Each point is reached from the start by the listed moves, each made 0, 1 or 2 times, or once backwards (-1), plus a little noise. Is the number of moves made odd or even? Then give how often each move was made.

Moves:
(1): [ 1.58 -0.43 -0.04]
(2): [ 0.40  1.63 -0.63]
(3): [0.29 0.60 1.42]
Start: [-0.24 -0.10  0.63]
Points:
[-0.37 -0.07  0.59] -> even (0, 0, 0)
[-0.56  4.83  2.29] -> odd (-1, 2, 2)
[2.46 3.41 0.79] -> even (1, 2, 1)
[-0.62  4.20  0.97] -> even (-1, 2, 1)
[-2.58 -1.73 -0.13] -> odd (-1, -1, -1)

Moves:
(1): [ 1.71 -0.32  0.61 -0.04  0.21  0.09  0.39  0.40  0.17 -0.38 -0.18  0.13
  0.34  0.21  0.05]
(2): [ 0.35  1.59  0.54  0.15 -0.31  0.12 -0.23 -0.17 -0.12 -0.07 -0.30  0.13
 -0.16 -0.38 -0.24]
(3): [-0.65 -0.31  1.70  0.33  0.24  0.12 -0.18 -0.43 -0.07  0.12  0.30  0.22
  0.15 -0.13  0.06]
(4): [ 0.43 -0.03 -0.36  2.53  0.48  0.51  0.11 -0.06  0.14  0.10 -0.35 -0.45
 -0.30  0.51  0.01]
(5): [-0.11  0.46 -0.14 -0.68  2.38  0.49  0.51 -0.18 -0.01 -0.25  0.24  0.43
 -0.59 -0.26  0.14]
(6): [-0.07 -0.19  0.02  0.00 -0.32  1.89 -0.32 -0.03 -0.35  0.32  0.37  0.30
 -0.14  0.31 -0.23]
(7): [-0.27  0.39  0.07  0.24 -0.48  0.18  2.49 -0.22 -0.26  0.38  0.38 -0.36
  0.33  0.26 -0.17]
(8): [-0.49  0.84  0.40  0.03  0.23  0.21 -0.12  2.31 -0.73 -0.15  0.25 -0.49
  0.02  0.09  0.33]
(9): [-0.32  0.28  0.14 -0.21 -0.32  0.22  0.12  0.37  1.83  0.26  0.09 -0.10
 -0.57  0.40  0.16]
(10): [ 0.54 -0.24 -0.11  0.03  0.43 -0.33 -0.41  0.14 -0.13  2.73  0.22 -0.07
  0.18 -0.32  0.40]
(11): [ 0.33  0.04 -0.25  0.23 -0.08 -0.12 -0.34 -0.01  0.05 -0.44  2.05  0.04
 -0.09  0.03 -0.10]
(12): [-0.24  0.21 -0.31  0.48 -0.06 -0.31  0.42  0.42  0.42  0.15  0.07  2.09
  0.36  0.04  0.07]
Start: [-0.13  1.30 -0.24  0.03 -0.79  1.13 -0.49 -1.14  0.15  0.88 -0.65  0.23
 -0.41  0.39 -0.15]
Points:
[ 4.28  1.22  3.96  4.25  5.32  5.25  2.54 -5.07 -1.68  3.55 -2.57 -0.41
 -0.63  0.39 -0.35] -> even (2, 1, 2, 2, 2, 1, 1, -1, -1, 1, -1, -1)
[-0.30 -0.89  2.27  5.79  0.62  3.66  0.79  0.32  4.63  5.24 -1.65  3.92
 -0.53  2.74  0.85] -> odd (1, -1, 2, 2, 0, 1, 0, 0, 2, 1, -1, 2)
[ 0.00  4.26  4.75 -2.01  1.82  3.12 -1.67  4.31  2.22  5.51  5.62  2.78
 -0.77  0.00  1.44] -> even (1, 1, 2, -1, 1, 1, 0, 2, 2, 2, 2, 1)
[-0.35  1.93 -3.99  4.01  5.32  6.17 -1.54  3.55 -1.78  5.81  5.03 -0.80
 -2.43  1.65  1.01] -> odd (-1, -1, -1, 2, 2, 2, 0, 2, 0, 2, 2, 0)
[ 1.81 -1.95 -0.30 -2.57 -1.87  4.30 -1.36 -3.99 -1.63 -2.81  4.23  0.02
  0.00  0.78 -1.31] -> odd (1, -1, 0, -1, 0, 2, 0, -1, -1, -1, 2, -1)
[-0.59  3.11  1.97 -4.18  0.74  4.61 -2.59  4.09  2.03 -2.61  0.08 -1.29
 -2.42  1.24  0.44] -> odd (1, 0, 0, -1, 1, 1, -1, 2, 2, -1, 0, -1)

Moves:
(1): [ 1.42  0.70  0.39 -0.16  0.24  0.35 -0.33 -0.30  0.39  0.23 -0.06 -0.02
  0.02 -0.09 -0.55  0.37  0.36  0.48 -0.17 -0.36  0.37 -0.70  0.13 -0.13]
(2): [-0.21  0.95 -0.03 -0.27  0.47  0.34  1.18 -0.04  0.31 -0.39  0.18  0.56
 -1.08 -0.31  0.05  0.21  0.91  0.57  0.58  0.00  0.04 -0.14  0.28  0.60]
(3): [-0.25 -0.16  1.19 -0.22  0.29 -0.68  0.09 -0.34 -0.45  0.00  0.70 -0.30
 -0.35 -0.25 -0.18 -0.26  0.22  0.33 -0.39 -0.11 -0.64 -0.14 -0.06  0.06]
(4): [ 0.82  0.10  0.36  1.40 -0.10 -0.24 -0.14 -0.71  0.68 -0.43 -0.66  0.25
  0.10  0.12 -0.41  0.06 -0.20 -0.21 -0.17  0.19  0.03 -0.17  0.34  1.44]
(5): [ 0.12 -0.26 -0.34 -0.08  0.77 -0.50  0.14  0.15 -0.49  0.12  0.39  0.34
 -0.56  0.05 -0.34  0.16 -0.86  0.19  0.19  0.61 -0.19  0.03 -0.22 -0.23]
(6): [-0.02 -0.24 -0.18  0.37  1.21  1.52 -0.06  0.59 -0.04 -0.66 -0.15 -0.57
  0.31 -0.33 -0.40  0.68 -0.44  0.52 -0.68 -0.48 -0.08 -0.34  0.53  0.55]
(7): [-0.60 -0.85 -0.22 -0.41 -0.68 -0.28  1.10 -0.32  0.43 -0.02  0.00  0.26
 -0.20 -0.06 -0.59  0.19 -0.59  0.28  0.21  0.14 -0.07 -0.55 -0.49 -0.36]
(8): [ 0.42  0.07  0.64 -0.48 -0.35 -0.53  0.61  1.32 -0.13 -0.02  0.13  0.14
  0.11  0.26 -0.22 -0.28 -0.06 -0.66 -0.25 -0.38 -0.41 -0.01  0.72  0.29]
(9): [-0.58  0.05 -0.50 -0.18  0.86  0.04 -0.45  0.75  1.03 -0.40  0.25  1.09
  0.03 -0.14  0.28 -0.11 -0.50 -0.50 -1.38 -0.43  0.36 -0.74  0.20 -1.02]
(10): [-0.58  0.41  0.54  0.55 -0.35  0.63 -0.07  0.00 -0.35  1.26  0.44  0.38
  0.02 -0.11  0.29  0.27 -1.11 -0.20 -0.34 -0.19 -0.81  0.10 -0.18 -0.01]
(11): [ 0.28  0.00 -0.45 -0.74  0.47  0.07  0.31 -0.02  0.38  0.08  1.18 -0.27
  0.23  0.37 -0.33  0.02 -0.44 -0.77  0.22 -0.23 -0.08 -0.37 -0.57  0.15]
(12): [-0.32 -0.28 -0.06 -0.67 -0.39  0.41 -0.53 -0.71 -0.79  0.10  0.40  1.81
  0.77  0.78  0.18  0.59  0.66 -0.54 -0.76 -0.16  0.02  0.46  0.13  0.15]
(13): [ 0.56  0.05  0.12  0.15 -0.17 -0.52  0.46 -0.07  0.12 -0.29 -0.36 -0.09
  0.89  0.16  0.47 -0.74  0.01  0.65 -0.22 -0.53  0.17  0.63  0.94  0.04]
(14): [ 0.26 -0.38  0.18  0.78  0.23 -0.07  0.13  0.41  0.46 -0.11 -0.41  0.04
 -0.45  1.38 -0.05 -0.02  0.43  0.82 -0.25  0.57 -0.89 -0.67 -0.38 -0.22]
(15): [ 0.24 -0.61 -0.14  0.26 -0.65 -0.60 -0.26  0.60 -0.21 -0.40  0.76  0.03
 -0.48 -0.66  1.67  0.11  0.04  0.69  0.63 -0.52 -0.66 -0.39  0.36  0.04]
(16): [-0.90 -0.60 -0.33  0.81 -0.06 -0.55  0.29 -0.48  0.40  0.91 -0.30 -0.20
  0.57  0.09 -0.57  1.31 -0.04 -0.11 -0.14  0.90 -0.54  1.15  1.08 -0.19]
(17): [ 0.30 -0.56 -0.16  0.16  0.77  0.15  0.56  0.36 -0.24  0.46 -0.36 -0.04
 -0.30 -0.06  0.32 -0.60  0.42 -0.17 -0.54 -0.14 -0.42 -0.27 -0.27 -0.05]
(18): [ 0.11  0.07 -0.33  0.62 -0.24  0.08 -0.40  0.49 -0.41  0.39  0.49 -0.21
 -0.38  0.14 -0.63 -0.10  0.54  0.59 -0.99 -0.09 -0.18 -0.08  0.00  0.09]
(19): [-0.28 -0.47  0.08 -0.44  0.22  0.12 -0.36  0.65  0.55  0.26  0.52  0.16
  0.37 -0.38 -0.31 -0.42  0.11  0.57  0.78  0.35 -0.53  0.42  0.14  0.28]
(20): [ 0.20  0.21 -0.50  0.24 -0.54  0.36  0.20  0.25 -0.23 -0.20 -0.10 -0.45
  0.40 -0.34  0.19 -0.29  0.38 -0.20 -0.48  1.06 -0.29  0.15  0.35 -0.21]
(21): [-0.33 -0.72  0.61 -0.26  0.08 -0.84  0.05  0.23 -1.24  0.53  0.50  0.39
  0.78  0.54  0.50 -0.54  0.35 -0.49 -0.41  0.41  1.62 -1.15  1.02  0.07]
(22): [ 0.08 -1.01  1.35  0.89 -0.19  0.86  0.38  1.04  0.70  0.75  1.03  0.02
 -0.72  0.36  0.37 -0.39 -0.64 -0.71 -0.40  0.45  0.90  1.04  1.17 -0.78]
(23): [ 0.27  0.35 -0.28  0.09 -0.13  0.05 -0.04 -0.29  0.13 -0.41  0.10 -0.14
 -0.15  0.34 -0.25 -0.57  0.05 -0.36  0.69 -0.49 -0.17 -0.18  1.19 -0.31]
(24): [-0.23 -0.15 -0.28 -0.71  0.24  0.33 -0.55 -0.20  0.14  0.37 -0.68 -0.38
 -0.86  0.92  0.04  0.03 -0.21  0.27 -1.16  0.42 -0.19 -0.87  0.54  0.79]
Start: [-0.33  0.30 -0.06 -0.04 -0.32 -0.27 -0.55  0.05  0.11  0.23  0.19 -0.15
  0.40  0.77  0.81  0.16  0.37 -0.53  0.07 -0.28 -0.30  0.82  1.20 -0.05]
Points:
[-0.80  2.27 -1.08  1.91  1.12  0.56  4.07  2.31  2.84 -2.12 -4.18 -0.25
  3.58  1.49 -3.09  4.56  1.02  3.69 -3.87 -0.20 -4.05  2.27  3.48 -1.95] -> even (1, 1, 0, -1, 0, 2, 1, 2, 1, 0, -1, 0, 2, 2, -1, 2, -1, 0, -1, 1, -1, -1, -1, -1)
[-2.71 -2.18 -2.94  1.30  1.78  4.16 -0.82  2.38  3.74  2.31 -2.41  4.85
 -2.97  4.70 -1.17 -1.37  1.85  3.67 -8.45  3.13 -2.66 -4.12 -0.90  0.79] -> odd (0, 1, -1, 1, 0, 0, 2, -1, 2, 1, -1, 1, 0, 2, -1, -1, 2, 2, 2, 1, 0, 0, -1, 2)
[-4.82 -4.99  0.09  2.97  0.16  1.29  1.07  3.87  1.66  0.79  1.76  5.06
 -2.67  3.34  6.25  1.78 -3.51 -1.91 -3.34  1.03  0.99 -0.61  8.48 -3.24] -> even (-1, 1, -1, 0, 1, 1, 1, 0, 2, 1, -1, 1, 0, 1, 2, 1, 0, -1, -1, 0, 1, 2, 1, 1)
[-4.49 -2.36 -1.73  0.84  2.23 -1.40  5.28  1.03  5.81 -2.10  0.01 -1.40
 -3.63 -2.07  3.43  0.42 -0.49  2.05 -0.74 -2.63 -6.19 -0.82  6.56 -1.05] -> even (-1, 2, 2, 0, -1, 1, 2, 0, 2, 0, 0, -1, 1, 0, 2, 2, 2, -1, 0, 0, -1, 0, 2, 1)
[ 3.92 -0.99  3.34 -1.23 -1.57 -1.61  3.33  5.91  0.22 -3.88  3.09 -3.74
  2.64  0.06  1.95 -2.58  4.42  4.63  5.09 -0.75 -1.47 -3.64  9.49 -0.26] -> even (2, 1, 1, -1, -1, 2, 1, 2, -1, -1, 0, -1, 1, 2, 2, 0, -1, -1, 2, 2, 2, 0, 2, -1)
